Each row of a before or after table is a point. One or more steps were done to the points. Then noise was added and the rows were shuffled. The steps act on columns, c1 being the first. Write out the steps. A step turns or swaps two columns, mirrors them in a line or flattens them onto one, adds a multiple of one to another, or multiplies or shifts one. Angles are multiples of 10 degrees, from the lower column toward the higher: turns from -170 to 170, lines from 10 to 170 but not 90. Use the fewest steps. Two steps may share a column if one is a turn and the other turns, adds or multiplies; they go together, in the order done. Otherwise the lowest column goes first.
(in the rows, 128 means zero)

Before (8 x 2):
[[159  95]
 [118 114]
 [130 143]
 [ 65 144]
 [ 80 154]
 [ 67 183]
 [187 103]
 [172  83]]
After (8 x 2):
[[133 192]
 [ 90  75]
 [139 118]
 [118  47]
 [111 133]
 [107  78]
 [130 177]
 [160 186]]
Steps: mirror c1 and c2 in the line at 20 degrees

Before (9 x 4):
[[114 170 107 178]
 [ 64 114 171 107]
 [ 87 159 106 117]
 [120 144 114 139]
 [120 125 128 102]
 [121  61 106 115]
 [ 95 130 125 249]
 [123 162 113 106]
 [ 92 151 103 114]]
After (9 x 4):
[[136  88 118 117]
 [ 95  91 130 115]
 [ 73 149  89 150]
 [103 145 236 182]
 [131 126 103 116]
 [129 182 125  82]
 [123  90 181 151]
 [131 112 145 125]
 [ 99  98 128 109]]
Steps: shift c1 by 10; turn c3 and c4 by -120 degrees; turn c2 and c4 by 160 degrees

Before (9 x 6):
[[116 108 171 175 163  80]
 [127 160  85 131 154  79]
 [ 86 107 164 190 126  89]
 [104  99 169  98 170 140]
 [104 115  72 168 144  82]
 [141 120 113  91  67  76]
 [ 88 135 136 151  79  91]
 [139 125 179 105  90 168]
 [193 131  94 148 138 213]]
After (9 x 6):
[[ 88 190 163 126 164 172]
 [102  37 156 115  73 191]
 [110 102  71 149 133  96]
 [138 221 127 124 189  82]
 [117 126  78 111 137 193]
 [139 164 185 187 158 159]
 [192  79 141  69  96  70]
 [129  84 135 148  77 174]
 [ 85 148 107  92 160 193]]
Steps: turn c3 and c5 by 130 degrees; add 1.5 times c5 to c2; turn c4 and c6 by 150 degrees

Before (13 x 8):
[[ 86  83 114  66 127 116 152 158]
 [216 107 118 159 117 213 154 146]
 [103  92 202 155 205 182 144 110]
 [ 80 143  99 146 141 118 153  97]
 [118 107 125 165 121  79 150 106]
 [ 92  80 144 154 113 116  93 160]
 [ 93 141 114 131 146  96 141 198]
 [ 94  94  89 163 136  85 160 153]
 [140  75  93 137 117 100 102 192]
 [193 117 178 115  98 105  89 107]
 [194  85 107  18 125 112 129  96]
 [ 84  65 134  81 113  74 144 173]
 [146 120 133 149 113 125 154 114]]
After (13 x 8):
[[ 54 130  93 126 178 213 124 190]
 [198 130 140 250 172 187 126 137]
 [146 130 115 162  97 104  97 146]
 [170 129  98  93 110 126 156  95]
 [114 129 101  76 129  94 112 176]
 [132 128  91 135 117  90 166  87]
 [160 128  73  80 116  97 174 139]
 [166 126 116 108 121 107 153 184]
 [ 59 129 165 200 143  93  97  89]
 [162 127 179  87  99 124 154 156]
 [151 129 176 122  88  81 161 149]
 [104 130 113 142 130 134 153 118]
 [ 78 128 218  62 166 117 133  85]]
Steps: mirror c1 and c5 in the line at 70 degrees; multiply c2 by 0; multiply c3 by 1.6; turn c3 and c4 by 70 degrees; turn c6 and c7 by -20 degrees; add 0.5 times c6 to c8

Before (13 x 11):
[[129 190  87  89 108 134 180 146 106 100 175]
 [ 84 140 131 142 158 107 192 138 123  95 147]
 [187 209  90  74  78 194  74  83  81  90 105]
 [186  86 142 179  96 113  99 147 178 128 174]
 [147 100 197 179 181 103 187  92 140 195 163]
 [199 121 125 100 141 177 112 113 112  88 103]
 [164  90 151 144 161 189 146  90 170 196 100]
 [155 115 172 113 135 116 173 182 105 164 117]
 [169  88 117  91 116 135 148 108 102 152 162]
 [ 89 162 162 128 130 186 195 110  91 109 198]
 [139 149 109 119 195 150 150 179  98 113 186]
 [ 77 121 184  72 145 112 102 164  72 182 141]
 [114 177 214  61  94 125 156  68 172 128 154]]
After (13 x 11):
[[ 64 157 179 186  69 119 118 131 151  73 113]
 [198 165  45  91  76 188  92  53  69  65 165]
 [ 71 136 114  98 125 109 205 114 160 136 102]
 [154 151 199 190 132 121 211  66 184 176  94]
 [219 117 132  85 113 166 135  85 143 103 166]
 [172  89 146 150 100 143 167  77 114  84  97]
 [169 153 172 169 106 112 195 155 134 112 135]
 [125 154  57 100 112 162 204 110 106  90  92]
 [178 111 166 192 170 174 168  59 162 151 178]
 [ 81 177 131 106  95 201 219  84 125 126  78]
 [107 218 168 131 169 135 176  42  94  60 105]
 [199 106 160 126 178 124 116 114  94 171  78]
 [145 137 103 113 100 167 164 141 190 118  89]]
Steps: multiply c1 by 1.3; turn c2 and c3 by -40 degrees; swap c4 and c10; swap c5 and c9; mirror c6 and c11 in the line at 10 degrees; shift c7 by 20; shift c8 by -30

Before (9 x 12):
[[167 139  53 202 131  87 146  91 136 141 157 137]
 [183 174 131 152 125 131 116 148 142 141 145  98]
 [113 147 138 131 126 157 129 142 146 178 109  99]
 [162 154  99 127 171 148 139 104 174 126  89 113]
 [177 110 133 122  79 152 192 203 141 155 128 126]
 [127 135 142 143  80 153 161 154 137  89 116  63]
 [115 156  85 137  72 132  72  73 138 140  95  91]
 [140  78 168 119 166 130 144 119  86 121 197 104]
 [157 142 131  97 126 137 188 120 131  98 185  41]]
After (9 x 12):
[[ 99 137 200  64 106 102 150  89 119 154  89 129]
 [ 76 153 160 129 141 127 139 106 128 123 170 181]
 [ 91  80  89 152 146  90 142 120 163 112  59  98]
 [124 111 124 132  55 150 193 196 123 183 131 146]
 [107 145 127 168 108   7 190 119 211  68  77 160]
 [174 150 165 114  90  78  72  69 159 154 160 152]
 [146 145 118 123 142 115 133 145 153 231 148 155]
 [158 138 113 107  98  63 165 152 184  50 142 160]
 [ 90 172 125 105  91  86 116 149 159 157 106 152]]
Steps: mirror c1 and c5 in the line at 110 degrees; multiply c3 by -1; turn c4 and c11 by -170 degrees; add 1.5 times c12 to c6; turn c9 and c12 by 110 degrees; multiply c10 by 2

Before (13 x 14):
[[106  52 119 122 110  75 124 144  99  62 113  82 140 133]
 [ 46  77 101 143  89  78 120 152  86 146 193  80 118 195]
 [ 87  21  76 179 132 131 154 141  81 151 173 112 100 150]
 [205 133 170 113 124 179 178 106 160 121 224 160 188 167]
 [ 81  76 110 111 189 103  94 147 168 127 114  66 166 121]
 [118 133  78  87 174 127 101 105  98 101  86  73 135 137]
 [115 154 139 127 100 168 210 104 172 124 188 189 189 125]
 [175 120 131 120  50 187 142 102 155 165 209 169 188 108]
 [175 128 177 157  94 149 165  47 178 160 172 163 142 140]
 [ 67  67 105 189 134  95  73 144  86 101 197 140  97 140]
 [ 91  62  72 117 107 106 114 156 152 100 162 120  77 174]
 [122 111 144 108 160 103 110 184 113 139  81 120 121 131]
 [162 129 108  66 177  70 148 110 145 143 138 129 163  92]]
After (13 x 14):
[[164 131 150  66  96 156 145  75 115 138 111 130  93 175]
 [132  27 172 174 154 134 154 134 184 100 192 113 137 131]
 [126  64 148 187 139 158  72 121 174 141 221 137 169 134]
 [123  63 185 110 176 161 112 138 115 125 175 114 181 106]
 [ 84  78 156 110 126 162  92 125  91 151 149  73  91 188]
 [157 155 116 130 128  82 209 135  80 164 186 184  79  97]
 [251 129  93 113 159  79 174 147  85 164 153 163  83 124]
 [107  76 149 146 195 183 123 115 174 101 231  78 128  88]
 [ 94  52 130 121 135 181 123 111 159 191 127  80 148 109]
 [ 93 111 111 109 127 185 107 152 139 122  93 113 130 162]
 [ 97 133 168  85 138 113 100 114 169 156 102  75 136 178]
 [194 129  93 157 136  63 159  86  66 107 132 163 103  95]
 [216 123 127 124 106  64 142 145 102 125 164 168  57  50]]
Steps: turn c1 and c11 by -40 degrees; turn c3 and c9 by -170 degrees; swap c5 and c14; mirror c6 and c8 in the line at 70 degrees; turn c10 and c13 by -150 degrees
